Every row gives one point. Each copy is the shape, with its points in the same order, turned, moved and blurred by noise. Is it also mirrored, or only turned?

Shape (6 x 2):
-.59  -.08
-.19  -.20
-.14  -.02
.11  -.22
.46  -.39
-.35  .18
Copy 1:
-.04  .53
-.09  .11
.11  .09
-.05  -.17
-.14  -.56
.25  .34
Copy 1 is: only turned
Copy 2 (6 x 2):
-.33  -.53
-.24  -.12
-.06  -.14
-.14  .16
-.12  .56
.05  -.41
Copy 2 is: mirrored
Copy 3, 6 rows:
-.06  -.56
.17  -.23
.01  -.12
.26  .06
.54  .35
-.24  -.26
Copy 3 is: only turned

Shape (10 x 4):
-.51  -.39  -.22  -.28
.01  -.22  -.27  -.13
-.40  -.05  .37  .53
.50  -.30  -.10  .07
.09  .03  -.52  -.16
-.02  -.13  .38  .25
.24  .43  .00  .24
-.18  .43  .01  .59
.03  -.17  -.06  .15
-.05  .05  .15  .06
Copy 1, 10 rows:
.57  .06  .13  -.62
.23  .34  -.10  -.28
-.22  -.67  .05  -.22
-.25  .50  -.27  -.16
.40  .34  -.17  .05
-.38  -.24  .13  -.20
-.04  .04  .10  .49
.04  -.56  -.06  .37
.04  .10  -.12  -.15
-.09  -.02  .16  -.04
Copy 1 is: mirrored
Copy 2, 10 rows:
-.46  -.61  -.30  -.06
-.27  -.11  -.39  -.11
-.23  -.11  .65  -.07
.00  .32  -.40  -.39
-.37  .08  -.57  .13
.03  -.01  .29  -.14
-.02  .47  .02  .32
-.37  .37  .39  .32
-.23  .06  -.11  -.16
-.07  .00  .05  .06
Copy 2 is: mirrored
Copy 3, 10 rows:
-.02  -.41  -.57  -.38
.22  .07  -.34  -.26
-.64  -.01  -.12  .24
.20  .50  -.01  -.35
.44  .15  -.48  -.08
-.34  .07  .11  -.01
.20  .31  .02  .44
-.24  .25  -.28  .64
-.02  .20  -.22  -.11
-.04  .00  -.01  .08
Copy 3 is: mirrored
Copy 4:
-.29  -.02  -.69  -.25
-.41  -.06  -.18  -.01
.53  .21  -.40  .33
-.33  .18  .31  .19
-.51  -.36  -.06  .07
.26  .22  -.01  .06
.09  -.28  .27  .29
.37  -.37  -.13  .60
-.09  .08  -.13  .14
.14  .01  -.04  -.02
Copy 4 is: only turned

Shape:
.42  -.47  -.17  .00  .34  -.49  -.24  -.22
-.09  -.20  .27  -.18  -.29  -.17  .21  .16
-.08  .20  .23  .13  .59  .32  .41  -.19
.52  .21  .54  .33  .11  -.34  -.12  .18
.11  -.21  .03  .12  -.39  .45  .26  -.10
-.10  -.03  -.25  .31  .24  -.16  .07  -.02
-.38  -.24  -.05  .13  -.30  -.36  -.14  .11
-.08  .27  -.08  .33  .03  -.46  .22  .06
.25  -.50  -.10  .05  -.33  .38  .30  .36
-.21  .42  -.32  -.19  -.02  -.17  .09  .38
-.37  .13  -.30  -.51  -.16  -.22  .13  .18
-.12  .36  -.34  .30  -.07  .09  .15  -.17
-.36  -.07  .50  -.10  .42  .06  -.14  -.44
Copy 1 (13 x 8):
.29  -.26  -.69  -.03  -.07  .24  -.71  .08
-.14  .02  -.03  -.40  -.53  .08  -.19  -.05
-.47  .43  -.18  .12  .21  -.26  -.26  .41
.07  .49  -.51  -.30  .09  .59  -.04  -.06
-.48  -.19  .35  -.07  -.09  .34  -.29  .09
.10  .04  -.23  .35  -.22  .07  -.22  .25
.33  -.02  .11  -.02  -.65  .16  -.22  .00
.01  .29  -.36  .32  -.39  .16  .03  -.09
-.43  -.50  .14  -.30  -.30  .42  -.11  .35
.08  -.12  -.15  .10  -.27  -.26  .42  -.13
.07  -.26  -.02  -.04  -.51  -.45  .10  -.24
-.14  .05  .09  .56  -.06  .08  -.02  -.06
.10  .53  .04  -.19  .06  -.35  -.66  .18
Copy 1 is: mirrored
Copy 2:
-.18  .08  .31  .05  -.54  .13  .67  -.10
-.11  .42  .25  .02  .12  .14  -.19  .17
-.36  -.59  .22  -.06  -.09  -.36  -.32  .18
.18  .02  -.20  -.67  -.07  -.08  .25  .17
.09  -.15  .19  .13  .15  .47  -.40  -.05
-.38  -.23  .09  .16  .03  .17  .29  .24
-.18  .36  .04  .40  .29  .22  .23  .26
-.38  -.02  -.27  .02  -.01  .09  .19  .52
.09  .00  .63  -.09  .17  .67  -.28  .21
-.84  .13  -.01  -.15  .33  .28  -.03  .22
-.86  .44  .15  .14  .20  .23  -.12  .05
-.43  -.37  -.26  .20  .15  .34  -.08  .17
-.18  -.07  .14  .28  .02  -.68  -.06  -.24
Copy 2 is: mirrored

Shape (12 x 9):
.31  .36  .02  .36  -.05  .10  .00  -.07  .56
-.24  -.24  -.24  -.24  .09  -.45  -.05  -.55  -.02
-.26  -.18  -.12  -.05  -.35  -.11  -.27  .06  .17
.13  .07  -.22  .67  .14  -.18  .22  .10  -.16
-.52  .01  -.09  -.18  .19  .00  -.25  -.31  -.10
.11  -.33  -.10  .16  .09  -.08  .29  .71  -.05
.53  .28  .50  .54  -.04  -.14  -.01  -.09  .22
.17  .24  .29  .32  -.06  .03  .08  .06  .16
-.57  -.30  -.26  .17  .13  -.63  .02  .11  -.16
.16  .09  -.12  -.17  -.05  .22  -.77  .13  .11
-.16  -.23  .00  -.12  -.23  .30  -.60  -.60  .08
-.38  .05  -.45  -.20  -.16  -.25  -.03  .04  -.44
Copy 1, 12 rows:
.59  -.04  .20  .32  .36  .33  .29  .24  .24
-.24  .38  -.27  .11  .12  .18  .35  -.56  -.16
-.32  -.04  .07  -.08  .28  .33  .27  .16  -.10
.28  .04  .44  .33  .08  -.37  .46  .04  -.14
-.34  .28  .18  -.11  -.17  .22  .18  -.32  .28
-.05  -.26  .27  .21  -.04  -.19  -.06  .39  -.53
.72  -.39  .17  .03  .54  -.11  .50  .01  .19
.50  -.15  .29  -.07  .29  -.06  .26  .23  .11
-.44  .02  .38  .06  -.13  -.01  .43  -.34  -.57
-.29  -.33  -.20  .21  .17  .49  .29  .33  .46
-.50  .16  .02  -.01  .56  .32  .14  -.17  .64
-.54  .28  -.06  .00  -.22  -.03  .42  .18  -.16
Copy 1 is: mirrored
Copy 2 (12 x 9):
-.44  -.09  .21  .23  .27  -.04  .14  -.47  -.49
-.19  -.01  .05  -.07  .03  .47  -.49  .36  .07
-.34  -.40  -.16  .00  -.02  -.13  .03  .26  .01
-.15  .31  .58  .21  .17  -.15  .24  -.03  .10
.13  -.19  .06  .12  -.23  .15  -.26  .42  -.31
.04  .06  -.09  .06  .32  -.10  .70  .03  .33
-.31  -.01  .46  -.18  .25  -.07  .10  -.76  -.29
-.11  -.05  .32  -.02  .25  -.19  .12  -.36  -.33
-.11  -.09  .37  -.14  .12  .16  .19  .72  .26
-.11  -.65  -.14  .36  -.44  -.05  .09  -.28  -.10
-.36  -.22  -.20  .06  -.61  -.06  -.49  -.01  -.33
.12  -.24  .08  .25  .10  -.13  -.25  .53  .28
Copy 2 is: mirrored

Shape:
-.36  .34  -.03  .32  -.07  .29  -.10  -.61  .19  .07  .27  -.02
-.28  -.21  -.05  -.14  -.05  .41  -.04  -.57  .21  -.29  .19  .26
-.50  -.01  -.37  .02  -.02  .02  -.30  -.94  .38  -.04  -.06  -.26
-.07  .01  -.15  -.24  -.06  -.06  .06  .49  .11  .28  -.06  .09
-.06  .08  -.18  .24  .15  -.06  -.06  -.41  .17  .18  .37  .04
-.01  .27  .03  -.20  .26  .28  .25  -.76  .05  -.15  .02  -.16
-.18  -.33  -.10  -.10  -.02  -.38  .25  .45  -.14  -.02  .12  .04
.08  -.24  .14  .22  .00  .05  .10  -.45  .16  -.03  -.24  .08
.44  .03  .04  .02  .08  .22  -.44  .09  .03  -.45  .16  -.51
.22  -.11  -.28  .24  .18  .53  .12  .23  -.07  -.61  .09  -.60
.08  -.25  -.12  -.02  .07  -.18  -.07  .39  -.13  .00  -.01  -.01
.49  -.36  -.43  -.22  -.01  -.06  .17  .10  -.22  .07  .03  .13
-.12  -.15  -.17  .04  -.07  .15  .09  .21  -.27  .42  -.17  .32
-.32  .05  -.15  .04  .22  .08  -.19  -.50  -.21  -.23  -.07  .19
.17  -.07  -.30  -.04  -.48  -.35  .16  .54  -.25  -.11  -.12  .20
.03  -.34  .01  -.12  -.38  -.20  -.07  .01  -.38  .29  .14  -.22
Copy 1 (16 x 12):
.32  -.17  .10  .00  -.36  .18  -.23  .05  -.29  -.22  -.60  .02
-.05  .31  -.01  -.14  .14  .27  -.20  .03  -.39  -.28  -.43  -.12
.31  -.10  .20  -.33  -.20  .35  -.33  -.65  -.43  -.19  -.39  -.13
-.12  .10  -.04  .29  -.14  -.08  .25  .00  .18  .41  .21  -.04
.35  .02  .00  -.02  -.38  -.15  -.12  .03  -.15  -.16  -.22  -.32
.16  -.24  .36  -.50  .11  -.01  -.28  .20  -.13  -.22  -.30  -.08
.07  .17  -.22  .49  .15  -.11  .06  -.05  .26  .01  .45  -.11
-.23  -.14  -.18  -.22  -.20  .12  -.24  -.04  .08  -.34  -.13  -.24
.09  -.24  .18  -.13  -.04  .35  .78  .13  .02  -.47  .03  -.43
-.06  -.41  .34  .38  .43  .15  .57  .10  .07  -.49  -.20  -.56
-.05  .02  -.24  .27  -.03  -.11  .36  -.08  .16  -.06  .31  -.20
-.22  -.03  -.16  .06  .12  -.25  .11  .10  -.20  .08  .49  -.63
-.25  -.15  -.46  .29  -.08  -.24  .05  .01  -.09  .27  -.03  -.01
.06  -.09  -.11  -.18  .04  -.17  -.04  -.20  -.35  -.41  -.20  .19
-.34  -.11  -.13  .58  -.13  .00  .20  .12  -.06  .02  .73  -.04
.22  -.25  -.51  .13  .00  .26  .03  .04  -.04  .14  .41  -.21
Copy 1 is: mirrored
Copy 2, 16 rows:
-.36  -.18  .20  .04  .12  .17  .58  -.22  -.24  -.09  -.38  -.05
-.24  -.19  .62  .24  .14  -.13  .07  -.03  -.40  .31  -.35  -.03
-.60  -.33  .48  -.15  -.17  .40  .53  -.09  -.44  .39  -.14  .01
.07  .19  -.08  .24  -.15  .18  -.22  .11  .40  .11  .27  .02
-.16  -.38  .19  .16  -.14  .42  .25  -.02  -.13  -.18  -.27  .18
-.57  -.05  .31  -.13  .14  -.05  .05  -.01  -.41  -.08  -.38  .51
.22  .02  -.15  .14  -.47  .03  -.38  .35  .18  .09  -.05  -.12
-.16  .03  .57  -.18  -.04  .22  -.07  .07  -.27  -.20  -.10  -.09
.14  .12  -.19  .03  .05  .16  -.28  -.47  -.74  .02  .17  .27
.08  .17  -.04  -.11  -.44  -.31  -.38  -.73  -.48  -.03  -.06  .29
.37  .06  -.05  .03  -.27  .17  -.30  .10  .01  .03  .19  .05
.36  .19  .30  .29  -.47  .11  -.29  .21  -.03  .00  .11  .54
.36  .20  .31  .04  -.12  .03  .05  .14  .46  .03  -.05  .05
-.01  -.36  .29  -.26  .00  -.13  .28  .16  -.27  .13  -.17  .11
.32  .44  -.12  .29  -.55  -.10  -.08  .40  .06  -.10  .32  -.11
.38  .36  .00  .05  -.29  .47  -.01  .30  -.05  .26  -.26  .05
Copy 2 is: only turned
Copy 3 (16 x 12):
.26  -.21  -.14  .03  -.32  -.56  -.06  .45  -.31  -.30  .35  .26
.05  .03  .14  .20  .08  -.46  -.24  .41  .04  -.69  .15  .21
-.14  .17  -.19  -.26  -.10  -.56  .18  .80  -.39  -.47  .05  .38
.06  -.06  -.03  .10  .15  .50  .12  .03  -.05  -.04  .21  -.28
.32  -.13  -.22  .21  -.11  -.25  .09  .43  -.14  -.04  .00  .32
.15  -.32  -.14  -.32  -.04  -.28  -.53  .57  .02  -.35  .04  .40
.22  .30  .20  .06  .34  .32  .10  -.16  .08  .12  .11  .05
.06  -.11  -.01  -.03  .10  -.32  -.28  .06  -.33  -.33  -.30  .10
.42  -.02  -.65  -.20  -.14  .15  -.01  -.27  .17  -.70  .00  .30
.44  -.13  -.57  -.47  .36  -.22  .01  -.37  .45  -.52  .21  .09
.15  .05  -.05  .04  .18  .33  .20  -.26  .08  -.12  -.05  .06
.14  -.25  -.15  .19  .67  .42  .03  -.03  .04  -.24  -.18  .30
-.18  -.38  .19  .24  .25  .16  .13  -.15  -.16  .02  .20  -.05
-.02  -.21  .28  -.16  -.12  -.30  .13  .27  .04  -.39  .02  .44
.42  -.05  .26  -.01  .53  .62  .25  -.31  -.29  -.20  .18  .00
-.06  .16  -.14  .18  .24  .31  -.02  -.22  -.36  -.07  .24  .51
Copy 3 is: only turned
Copy 4, 16 rows:
-.04  -.03  .11  .00  -.15  .75  .43  -.11  .14  -.32  .12  -.03
.05  .02  .54  -.14  .11  .41  .18  .39  .11  -.24  .24  -.10
-.61  -.14  .51  .20  -.15  .58  .10  .18  .27  -.58  -.06  .16
.29  .08  -.01  .18  .12  -.41  -.04  -.22  -.24  .06  .06  .20
-.02  .04  .06  -.13  -.32  .40  .21  -.05  -.12  -.27  -.21  -.06
-.39  .42  .40  -.36  -.08  .25  .49  -.01  .12  -.41  .30  -.05
.15  -.06  -.02  -.19  -.05  -.41  .01  .05  -.14  .44  -.15  .21
-.19  .48  .07  -.12  -.10  .41  -.11  .24  .11  -.02  .17  .09
-.04  .28  -.39  -.13  .55  -.13  .37  .17  .35  -.29  -.27  -.26
.18  .40  .06  .00  .28  -.26  .64  .12  .82  -.02  -.35  -.18
.07  .06  -.11  -.04  .16  -.28  -.07  .02  -.07  .26  -.19  -.01
.14  .32  .10  -.13  -.22  -.53  -.17  .17  -.06  .00  -.05  -.35
.13  .17  .13  .26  -.17  -.06  -.10  -.17  -.23  .35  .25  -.17
-.33  -.06  .42  -.11  .12  .41  .08  -.13  .17  .03  .07  -.22
.26  -.15  -.30  -.15  -.10  -.59  -.31  -.07  .16  .30  .23  .00
-.22  -.09  -.23  .11  -.17  -.26  .13  .32  -.25  .16  .10  -.11
Copy 4 is: only turned

Shape:
-.07  -.36  -.18  -.35  .07  .27  -.18  -.16  .35  .02  .03  .29
-.33  .23  .03  -.12  .12  .36  .36  .18  -.57  .21  -.74  .42
.27  -.02  -.18  -.09  .12  -.06  -.29  .04  -.58  .08  .27  .61
.08  -.07  .33  .01  .00  -.04  -.02  -.20  -.36  .19  -.01  -.40
-.40  -.17  -.17  .14  .50  -.13  -.09  .05  -.33  -.24  -.15  .13
-.14  -.19  .11  .28  .11  .05  .28  -.05  .30  .21  -.09  .08
-.26  .00  .02  -.09  .44  .42  .48  .36  -.45  -.31  .04  -.14
.15  .17  .23  -.21  .16  -.13  -.07  -.19  -.03  .18  .34  .47
-.14  -.26  -.01  -.42  .09  -.30  .28  .12  -.03  .29  .44  .29
.13  .09  -.21  -.13  -.14  -.26  -.42  -.26  -.11  .34  .31  -.10
-.32  .20  .09  .23  .01  -.13  -.10  .17  -.48  -.59  -.23  .09
.14  -.47  -.15  -.16  .17  -.15  -.01  -.13  -.13  -.43  .05  -.19
.04  .16  .06  -.01  -.11  -.51  .31  -.51  -.21  .01  .19  -.02
.26  .44  -.33  .28  .32  -.29  .12  .19  .63  .21  .19  -.13
.10  -.03  -.02  .09  .43  -.30  -.53  .20  .04  -.33  -.24  -.03
-.02  .08  .07  -.18  .49  -.01  -.23  -.49  -.35  .64  .00  -.05
Copy 1 (16 x 12):
-.44  .16  .18  .28  .34  -.08  .02  .36  -.14  -.01  .03  -.05
.02  -.30  -.03  -.17  .83  .07  .19  -.51  .73  .25  .07  -.16
.13  .49  -.27  -.17  -.15  -.16  -.15  .01  .45  -.02  .16  -.46
-.11  -.11  -.14  .13  -.34  .17  .20  -.44  .05  .28  -.06  .21
.13  -.28  -.06  -.23  .25  .01  -.28  -.28  -.10  -.23  .27  .02
-.01  -.11  -.31  .10  .36  .18  .48  .12  -.15  -.02  -.04  .19
-.43  -.45  -.20  -.60  .24  .28  -.02  -.17  .34  .08  .42  .16
.01  .44  -.04  -.09  -.08  .38  .26  .09  .15  -.10  -.08  -.31
.08  .31  -.09  -.30  .05  .37  -.09  .46  .00  .35  .02  .00
.01  .31  -.06  .26  -.36  .05  -.12  .07  .13  -.06  -.45  .16
.05  -.31  .00  -.63  .09  -.25  .06  -.55  .05  -.25  -.08  -.04
-.40  .13  -.12  -.14  -.02  -.18  -.21  -.21  -.35  .07  .18  .26
.17  .53  -.01  -.23  -.09  .21  .28  -.26  -.09  .00  -.18  .50
-.21  .14  -.80  -.07  .31  .47  .10  .24  -.12  -.54  -.62  .26
-.19  -.13  -.29  -.05  .08  -.07  -.32  -.40  -.40  -.32  -.16  -.31
.08  .13  .01  .59  -.11  .54  -.11  -.33  .33  -.02  .07  .05
Copy 1 is: only turned
Copy 2 (16 x 12):
-.15  .26  .19  .00  .45  -.09  .06  -.46  -.21  .15  .08  -.15
-.46  .17  .19  .13  .32  .37  -.02  .33  .34  -.30  -.66  -.43
.54  .27  .06  .23  .08  -.01  .34  .04  -.12  -.06  -.17  -.67
.07  -.31  -.01  .34  -.29  -.17  -.08  .08  .07  -.10  -.13  .15
-.17  .50  -.41  .05  -.05  -.17  .07  .18  .25  .05  -.19  -.18
-.11  .22  .06  -.41  -.02  .06  -.07  .05  -.14  -.08  -.05  .19
.09  .32  .10  .14  .16  .13  -.22  .37  .80  .31  -.15  -.03
.42  .00  .10  -.32  -.03  -.31  .07  -.04  -.08  -.17  -.06  -.53
.25  .43  .30  -.12  -.27  -.01  -.28  -.34  .03  -.03  .05  -.43
.25  -.18  .06  .14  -.37  -.15  .33  -.33  -.39  .14  -.03  -.38
-.10  .04  -.66  .15  .07  .09  .01  .49  .28  .16  -.03  -.37
.10  .20  -.43  .37  -.08  -.14  .07  -.32  .24  .05  .24  .04
.31  -.31  -.40  -.26  -.40  .03  -.01  -.22  .08  -.16  -.23  -.16
-.07  .12  .09  -.76  -.39  .06  .55  .10  .00  .32  .34  .03
-.22  .28  -.40  .14  -.01  -.26  .57  .23  .02  .09  .33  -.23
-.02  -.11  .36  .03  -.33  -.52  .32  -.17  -.12  -.14  -.51  -.13
Copy 2 is: only turned
Copy 3, 16 rows:
-.38  .36  -.18  .02  -.14  .10  .29  -.04  .10  -.05  -.28  -.46
-.27  .10  -.03  .07  .94  -.08  .09  .15  -.60  .06  .23  .04
-.03  .07  -.89  -.17  .04  -.05  .11  .03  -.26  .08  -.30  .20
-.11  -.14  .05  -.25  .28  .21  -.45  .14  .19  .12  -.43  .13
-.34  .40  -.21  .27  .07  .39  -.22  .06  -.33  -.06  -.04  .37
-.06  .06  .07  .29  .19  .14  -.14  -.25  .24  -.20  .03  -.19
.01  .25  .01  .07  .40  .68  .04  .18  -.13  .52  .28  .21
-.11  -.18  -.43  .08  -.14  -.28  .02  -.14  .08  .30  -.25  .01
-.34  .11  -.42  -.08  -.07  -.09  .17  -.04  .51  .14  .19  .21
-.12  .21  -.29  -.50  -.18  -.21  -.31  -.21  .14  .02  -.52  .06
.07  .07  .06  .07  -.06  .24  -.22  .38  -.65  -.06  .02  .41
-.05  .44  -.14  .06  -.13  .40  -.05  .46  .25  .00  -.41  .15
.09  .08  -.15  .02  -.05  -.38  -.59  .27  .30  .16  -.09  .14
.39  .45  .20  .22  -.13  -.14  -.04  -.78  .27  .07  -.29  .24
-.15  .25  .06  .22  -.20  .27  .07  -.05  -.30  -.17  -.66  .46
-.57  .11  -.33  -.11  .37  -.09  -.49  -.30  .05  .34  -.56  .02
Copy 3 is: mirrored
